Each row of a before or after table is a point. One or more steps were done to the points. Then noise was added and the rows were shuffled. The steps act on how far a point lies along the listed directions, d1 being the first. Name the steps. A step turns or swaps two directions, mirrors them in a line or flattens them onto one, adds a multiple of one to another, or multiplies one. Angles are multiples of 10 degrees, from the lower direction toward the higher: turns from -170 to 170, lines from 10 to 170 but not 90. Use the fewest steps. Two steps may share a direction if one is a turn and the other turns, adds or multiplies; they go together, in the order done. Otherwise the lowest direction goes first.

Directions:
(1): [-70  -1  -8]
(2): [-3 69 16]
(3): [  7  16 -68]
Before (13 x 3):
[[  5 -13 -21]
 [-14  -3   2]
 [  4  11 -15]
 [-14  10  -3]
 [-35 -20  14]
 [ 21  -7 -41]
 [ 14  21  -7]
 [ -9 -36   7]
 [ 31   9  -5]
 [ 13  20  -8]
 [  9 -11 -13]
 [ 17   6   5]
 [ 12   0 -27]]
After (13 x 3):
[[  7 -40  32]
 [  4  18 -42]
 [ 14  -2 -28]
 [ 19  16 -64]
 [-25 -41  44]
 [ 25  29 -18]
 [-10 -10   6]
 [  7  26 -27]
 [ 17  -1 -46]
 [  4  29 -25]
 [ 37  17 -94]
 [-15   3  -9]
 [ 12  15  10]]
Steps: turn d1 and d2 by -30 degrees; multiply d3 by 2.5

Directions:
(1): [ 28  19 -47   7   4   9  52 -92  16]
(2): [ 10   1 -46 -48 -28  53 -13  33  75]
(3): [-67  -1 -24   0  45  -1 -74 -45  19]
(4): [  2 -44  13 -25  91 -10  47  18  33]
(5): [-57  80 -24  24  15  -5  46  40   7]
Before (12 x 9):
[[-37  12  10  16  10   6 -75  23 -23]
 [  3  11 -49 -20 -14  38 -62 -52  60]
 [-60  72 -53 -23  13  30  34   0  47]
 [-42  77 -28  56 -15 -30  32 -15 -95]
 [ 22  94  23  13 -71  -6  65 -21 -22]
 [-24  75 -55 -19 -45  19  13  13   4]
 [ 31   5 -18 -10 -51  44  29 -19  49]
 [  7 -41  64  30 -59 -30 -50  44 -55]
 [ -5  16  52  16 -48  -7 -22  73 -25]
 [  2   1  47  26  53 -37  57  13 -31]
 [ 12 -42  39 -28  26  16 -30  69 -18]
 [ 49 -36 -16 -14 -13  -7  76  30   7]]
After (12 x 9):
[[-42   0 -30 -38  87 -16  12 -20  18]
 [  7 -44  39   0  30  -2 -56  21 -30]
 [-14 -25  74  38  -9 -47  21  83 -51]
 [  6   1  -9  -9  23  20  72  -9  57]
 [-51  77  19  12  66 -41  61 -47   4]
 [-27  69  -2  40 -51  -1 -32  -3 -28]
 [  8   3  24 -19 -29  29 -25  85 -22]
 [-51   0 -38 -43  53  27 -29 -49  53]
 [-44   7  54  15  29 -28  -4  73 -14]
 [ 59 -57   2 -34  40  11  10 -35  48]
 [-63  14 -17  42  61 -43 -19 -62 -85]
 [-17  42 -60   6 -38   3  51  36  16]]
Steps: mirror d2 and d4 in the line at 20 degrees; turn d3 and d5 by -70 degrees

Directions:
(1): [-14  14 -41  10 -26 -95  -3 -37   6   2 -21  83  15   3]
(2): [ 59  41  28  55  -8 -14  -5 -42  15  18  -8 -34   0  89]
(3): [ 25   8  11 -63  87 -40  31 -28  10 -63  10 -16  27  10]
Before:
[[ 20 -32   6 -86  85 -63  36 -12  11 -66  -6  31   2 -16]
 [ 15  11  19  90 -77 -17 -51 -11   0  78 -18  10 -26  59]
 [ 57  36  -1  43 -35 -80   8 -59  21  16 -31  29   6  65]
 [ 21  -5  36  -1   3  70  13  12 -25  -8  10 -53 -12  11]
 [-21 -38  36 -79  61  37  24  31 -24 -47  25 -58  17 -56]
 [  4 -10   0 -11   9 -13 -10 -10  -6   4 -12  30   2 -10]
 [ 61  33  22 -30  44 -39  39 -36  -2 -37  16 -52  -3  29]
 [-28 -12  -3 -40  16  12   4  -2   0 -22  20   6  -3 -25]
 [-29   4 -15  30 -42  31 -14  23  -6  17  14  18  -6 -34]]
After, 9 rows:
[[ 15   6  39  65 -63  29 -20  -1 -15  52  -4 -45 -10  40]
 [ 36   4   4 -53  49 -60  38 -32  13 -48 -10  10  21   2]
 [-10   6   4  26 -39  21 -16 -12   3  24   9  -1 -18  19]
 [ 69  12  36  71 -39 -15 -12 -25  17  44 -28  -5 -36  91]
 [-37 -42  -1 -95  75 -43   5  16  -9 -49  15  26  13 -64]
 [-39  -5 -19  -1 -17  22  -4  26  -8  -5  19  23   2 -55]
 [ 10  -5  18 -15   8  28  17  -2 -24 -19   6 -17  -3   0]
 [ 10  -8   7   4   0   1 -15  -7  -7  14 -13  19  -3   1]
 [ 69  45  23   4  14 -39  30 -42   0 -13  10 -52 -10  50]]
Steps: multiply d1 by 0.4; swap d2 and d3

Directions:
(1): [-17  36  47  17  -4  12  10  12 -69 -12   8  -4 -11  17 -31 -86 -47  18
 -26  14 -19  10 -45  66]
(2): [ 69 -48   5  -2 -18  -5  36 -31 -46   6 -30  37 -78 -25 -29 -28  12 -50
   1 -43 -24  18  15 -26]
(3): [-11  41 -95  24   5  22  42 -34 -61  -9 -55 -58  -4  12 -11  18  42  12
   6  -1  20 -10 -24   6]
(4): [ 42 -14   9 -24  27  37  70  36  10  -4   4 -44  51 -64  21 -25  15  -4
 -18  16 -60 -58   6   1]
(5): [-57 -64 -64 -27  35   3  12  89 -31  19  17  26  10  39 -34  -4 -15 -39
   2 -16 -11  -2  -8  -7]
Before (12 x 24):
[[  0   4  64   4 -25 -19 -54  -5  15  22  17  30   3  13 -13  -7 -30 -13
    0  -1  19  31   8  12]
 [-30  44 -10   8  -8  -8 -52 -23  49  -7  19 -52  36  23  41  40   3  49
    5  25  42 -18  14  19]
 [ -8 -44  45  -6 -10 -11 -15  18 -43  21  10  70 -63  53 -34 -69 -59  -8
   -9 -15 -27  49 -13  16]
 [-14  81  87  30 -24 -11 -73 -42  35   2  22  22   3  11  21  10 -30  57
    5  14  35  21  -8  30]
 [  3 -56  31 -26   7 -18  -1  56 -18  -3  33  64 -21 -12 -29 -18 -16 -36
  -13 -12 -33  16  18 -24]
 [  1  28  -4   7 -22  -3 -12 -34  27  -5  10 -30   9  -3  20  45  18  25
    5  29  39  -2  -7  12]
 [ 42 -67   0 -13   5  24  41  12 -16  -9   3   8  -9 -36  -4 -13  23 -20
   11  -2 -33 -16   1  -4]
 [  2  17  57   2 -41 -23 -66 -72  52 -13  13  23 -24   5  30  29   7  23
   16   0  63  34  20 -34]
 [-28  57 -18  28  -6  -4 -28 -44  22 -13 -27 -51  41  13  20  39  16  48
    7  25  56   8   0   0]
 [-12  -7  33   8 -23 -38 -71 -19  55  33  32  49 -13  37  13  43 -10  13
   22 -12  46  17  -6  -9]
 [-22   8  79   2 -28 -40 -69 -26  58 -17  43  48 -17  18   6  -5 -33  19
    8   4   6  31 -13  18]
 [ 28 -55  35 -28  11   5 -26  38  31  -1  36  46 -17  -9  -6 -32 -13 -39
   -7 -11 -27  13   3 -13]]
After:
[[-13 -48   3 -18  13  11 -16  30  47  -8  35   8  38 -10  21  32  15  10
   20  23  -1 -17   6  -5]
 [ 49   7 -36  18 -29  -4   9 -74 -45  -4 -41 -30 -67   0  -4   0  28  -7
    7 -29  20   3  17  -3]
 [ 58  -4  17  24 -28 -12  12 -70 -32  -6 -51   5 -55 -21 -16 -12  15 -12
    3 -26  17  33  16 -24]
 [-67  24  13  -5  26  26   1  60 -23   5  25 -18  46  56  -2 -61 -55  53
  -23  42 -28  -5 -42  59]
 [-29  51 -23  39 -18 -12 -29 -40 -37  17 -10  -6 -20  55 -14  11   2  34
   14  -4  52  11 -51  36]
 [-77  19 -25  -9  26   0 -16  67 -10 -16  31  -5  56  25  -9  18  -7  23
  -11  32   8  -5 -14   8]
 [-18  61  17  22 -34  -1 -34 -81  -8 -26 -14 -22 -18  16  16   6  13  46
    6  13  63  25 -13   1]
 [-38  72 -26  28 -11   5   2 -46 -26 -34 -18 -47   9  19  -3  -8   9  46
    2  21  11  -2 -55  48]
 [-49  23 -49  -5  29  23 -32  37  23 -12  19 -31  47  28  10  12   8  16
   -2  28  17  -6 -29  15]
 [ 27  95   9  42 -14  27  19 -68 -49  -8 -43 -36 -15 -19   2 -11  18  45
   -1   2   9  -9 -26  32]
 [ 42   2   1   9 -34  -6  10 -54  -8  -3  -9  -5 -44 -14  -2  20  20  -5
    3   3  25  14  -1   2]
 [-24  55  -3  23 -10  12 -12 -11 -31  10 -16 -39  36  16 -12  -7  -5  14
   -4  18  23   3 -23  39]]
Steps: add -0.3 times d5 to d4; turn d1 and d4 by 50 degrees; turn d2 and d3 by -130 degrees

Directions:
(1): [ 24  -3  23  13 -79  16 -28 -17  28 -40  -6  66  34  18  27 -19  10  -4
 -58  10  66  21 -41  -2 -24  -2  20   2  36  74 -18 -45 -30   8   3   9
  47  25  23 -29  49  34  22   2  -7  19 -18  -5   7   9 -47   2  17 -32
 -17  22  20  37 -37   2  37 -55  95  71]
(2): [-10 -80 -28  15   0 -56  23 -39 -24  25  -5  -5 -33 -35 -33  33 -24  35
   7  21 -21  20  21  26  90 -18  10  19 -14  38  -4  48  11 -11  -1  -9
  16  -8  -7  21  22 -15 -89  -3  -5  53  18  49 -30  -2 -21 -71   3  -6
 -18 -10 -34  44 -28  52  31 -76  55 -18]
Before (11 x 64):
[[ -1   6   2  -6   9   5   6   5  -9   0  -5  -9   1   1  -4   8   0 -10
    9  -9  -3  -6   0  -7   7  -3  -9  -3  -3  -7   6   4   4  -3  -4  -3
   -6  -6  -3   3  -5  -6  -1   0  -3  -3  -5   0  -5   0   7   4  -1   8
   10  -1  -3 -10   3  -2  -7   6 -17  -9]
 [ -5  19  -4  -4  10   6  -2   9   0   0   0  -4   1   9  -2   1  -2 -10
    6  -2  -1  -7   3  -1 -20   4  -1  -2   4 -11   3  -9   2   6   1   3
   -9  -3   5  -5 -10  -3  14   1   1  -1   1  -8   4   2   9  11  -2   7
   10   1   7  -8   7 -13 -11  26 -22  -4]
 [  0   7   5   2  10   3   8   2  -2  -3   2  -5 -12   1  -3   1   7   0
   -3  -4   0  -2   2   0   1  -2  -6   1  -9  -5  -2  -6   1   3  -3  -3
    0  -5  -5   2  -8  -1   4   0   5  -3 -12  -7   5   0   3   2  -3   8
   13  -1   3  -3   6  -3  -4  11  -9  -2]
 [  1  12  13   2 -14   8  -7   2  15  -5  -1  10  12  11   5  -7   7  -8
   -5   0   5  -5  -4 -14 -18  -2   3  -3   6  -9   3 -13 -10   3  10  11
    5  -6   1  -5  -6   3  19   3  -3 -11  -6 -13   5  -5   1  21   3  -1
    5   4  13  -6   8 -15  -9  12  -4  11]
 [  0   5   3   2  -2   3  -2   0   6   0  -1  11  -1   7   5  -6   3  -7
   -6   6   7   1  -2   2  -7   8  -4  -3   8   4  -7  -6  -2  -4   0   2
    6   0   2 -10   2  -2   6   2   4   1  -3   0  -3  -1   2   8  -3  -5
   -3  -8   9  -6   3   2   5  -4   9   6]
 [ -8  13  -1  -6   4  10   4   3  -2   7   0  -4   3  -3  -3  -2  -2  -7
   -1  -2   4  -6   1  -2 -14   7   1  -3   0 -16   7  -3   2   1  -8   5
   -3  -4  -2   3 -11  -1   8  -2   1  -7  -3  -2   7   2   5   9  -6  -1
    2  -4  -4 -10   5 -21  -5   7 -21  -1]
 [  1 -29   1  10 -12 -10  11 -21  -7  -6   1   5  -6 -13 -11  13  -2  18
   -5   5   1  12   9   8  30  -6   9  11  -6  24  -8  11   3  -4  -1  -2
   12   4  -1   0  14   7 -35   4   0  27  10  22 -14   5 -13 -27  -4 -12
  -13   2 -14  23 -20  19  24 -31  28   2]
 [  0  -5   2   1  -4  -2  -4  -7  -4   6   5   7   2   1   8  -3   3   2
   -9   5  -1   6  -9  -2  -1  -2   5  -1  10   7  -1  -2  -5  -5   5   8
    4   2   2   0   4   1   2  -4   5   5   5  -2  -4  -2  -1  -4  -3  -5
   -1   5   2   5  -3   2   6 -13   2   8]
 [  1 -11   4   2 -16  -2  -6 -14   6  -3 -14  15   7  -4  -2   7  -1   4
   -8   6  12  11  -8   8   4  -2   9   2   5  27  -9  -7  -9  -1  -2  -1
    7   5   1 -12  15   5 -12   2  -8  12   0   4  -2  10 -13 -15  -1 -14
   -6  -3  -2  16 -15   9  13 -24  32  16]
 [  4  -1   6   4 -14   1  -1  -2   2  -5   5  19  14   9   9  -6  -4   6
  -13   3  14   8  -5  -1  -1   0   3   2  12  26  -7 -15  -8   5   2   3
   17   5   8  -5   7  11   2   2   3   6  -9   1   0   5  -9  -9   7  -7
  -11   2   9   6 -11   4   8 -11  29  17]
 [  2 -37   2  17 -37 -22  -6 -22   2  -7 -11  30  -1 -14  -8   2 -11  13
  -25  21  19  25  -6  15  33  -8  15  15  13  61  -8   4 -10   2   3  -5
   31   9   8  -2  33   9 -27   3  -8  32   4  23 -14  -2 -31 -36  10 -18
  -22   1  -5  38 -28  33  30 -66  76  28]]
After, 11 rows:
[[ -8  18   0  -7   5  15   2   8  -1   5   1  -3   6  -1  -1  -5  -1  -9
   -1  -3   4  -7   0  -5 -19   8   3  -4   3 -20   9  -6   1   0  -6   5
   -4  -3  -1   3 -13   1  13  -3   3 -10  -4  -5   9   2   7  12  -7  -2
    4  -4  -2 -12   8 -23  -7  12 -23  -1]
 [ -1  10   7   0  12   5   8   4  -2  -2   1  -8 -12   3  -2   0   7  -1
   -4  -3   0  -2  -1  -3  -5  -2  -8   1  -8  -7  -2  -8   2   3  -3   0
   -1  -6  -3   0 -10   1   9   2   4  -9 -12 -10   9  -3   5   6  -3   7
   16   0   3  -6   7  -3  -5  13 -12  -2]
 [ -4  25   0  -6  10   8  -3  13   1  -1  -1  -4   3  12   2  -4   1 -13
    7  -3   2  -8   0  -1 -28   5  -3  -1   6 -12   4 -11   2   7   0   5
  -10  -3   3  -8 -11  -1  21   1   1  -6   0 -12   7   1  12  15  -2   9
    9   3  11 -10  10 -17 -14  32 -28  -1]
 [  1 -14   2   8 -14 -10   2  -8  -4  -1   3  18   7   4   3  -1 -10   9
  -13   6   8  11  -1   3  14  -4   4   5   9  33  -7  -6  -5   4   1   1
   19   5   9  -1  11   8 -14   0   1  17  -7  12  -5   2 -13 -22   7  -7
  -13   0   2  14 -14  14  14 -23  36  13]
 [ -2  -9  -1   2  -5  -6  -1  -9  -5   7   3   7   0  -2   5   0  -1   4
   -8   7  -2   8  -9   0   5  -4   6   2   7  12  -1   2  -5  -5   5   9
    4   3   1   2   6   1  -5  -3   6  10   5   1  -5  -2  -1  -9  -4  -5
   -2   3   0   8  -5   5   8 -18   6   7]
 [ -3 -24   0   6 -16 -12  -2 -19   5   2 -15  14   4 -10  -6  13  -6   8
   -6  11   7  14  -4  13  18  -3  10   5   2  32 -10   0  -5  -2  -1  -4
    9   3  -1  -9  19   4 -27   1  -9  22   1  11  -8  11 -18 -25  -1 -15
  -12  -5  -8  22 -20  19  18 -38  42  13]
 [ -2 -66  -9  24 -36 -42   2 -35  -4   1 -12  30 -13 -28 -18  14 -18  25
  -23  30  10  32   2  23  63 -14  19  21   8  73  -9  21  -9  -2   3  -5
   36   5   7   4  43   9 -59   1  -9  50  11  40 -25  -2 -38 -60  10 -17
  -29  -3 -15  53 -37  52  42 -93  95  21]
 [  2   7  11   1 -15   7  -8  -1  14  -2  -1   8  10   9   4  -3   6  -7
   -4   2   4  -2  -4 -13 -13  -1   2  -2   5  -6   2 -11 -10   3  11  10
    7  -7   2  -3  -6   4  14   5  -4  -7  -4 -11   2  -6  -2  17   3  -4
    3   3  14  -5   9 -13  -4   7   0   9]
 [  1  -1   1   5  -1   1  -3  -1   3   1  -3  11  -1   8   2  -2   2  -5
   -5   7   4   3   0   5  -3   5  -2  -3   6   5  -7  -1  -1  -4  -2   1
    8   0   0  -9   2  -5  -1   2   4   5  -1   1  -4   0   0   3  -4  -8
   -5  -8   8  -4   4   5   7  -9  13   3]
 [  2 -36  -1  13 -13 -15  14 -24 -10  -2   1   4  -8 -15 -15  15  -4  22
   -2   7  -2  15  11  10  39  -7  10  14  -7  28  -7  17   4  -5  -3  -4
   15   4  -1   3  16   5 -43   5   0  32  12  28 -17   4 -14 -32  -1 -12
  -14   1 -16  27 -22  24  26 -38  30   0]
 [  0  13   3  -6  11   9   6  11  -8  -3  -3 -10   4   3  -2   3   1 -14
   10 -10   0  -6  -2  -9   0  -2 -11  -6  -2  -9   7  -1   2  -3  -4  -3
   -6  -6  -3   1 -11  -3   5  -2  -3  -8  -9  -4  -2  -1   9   9  -1   6
   11   1   0 -15   4  -7 -10  15 -19  -7]]
Steps: add 0.7 times d1 to d2
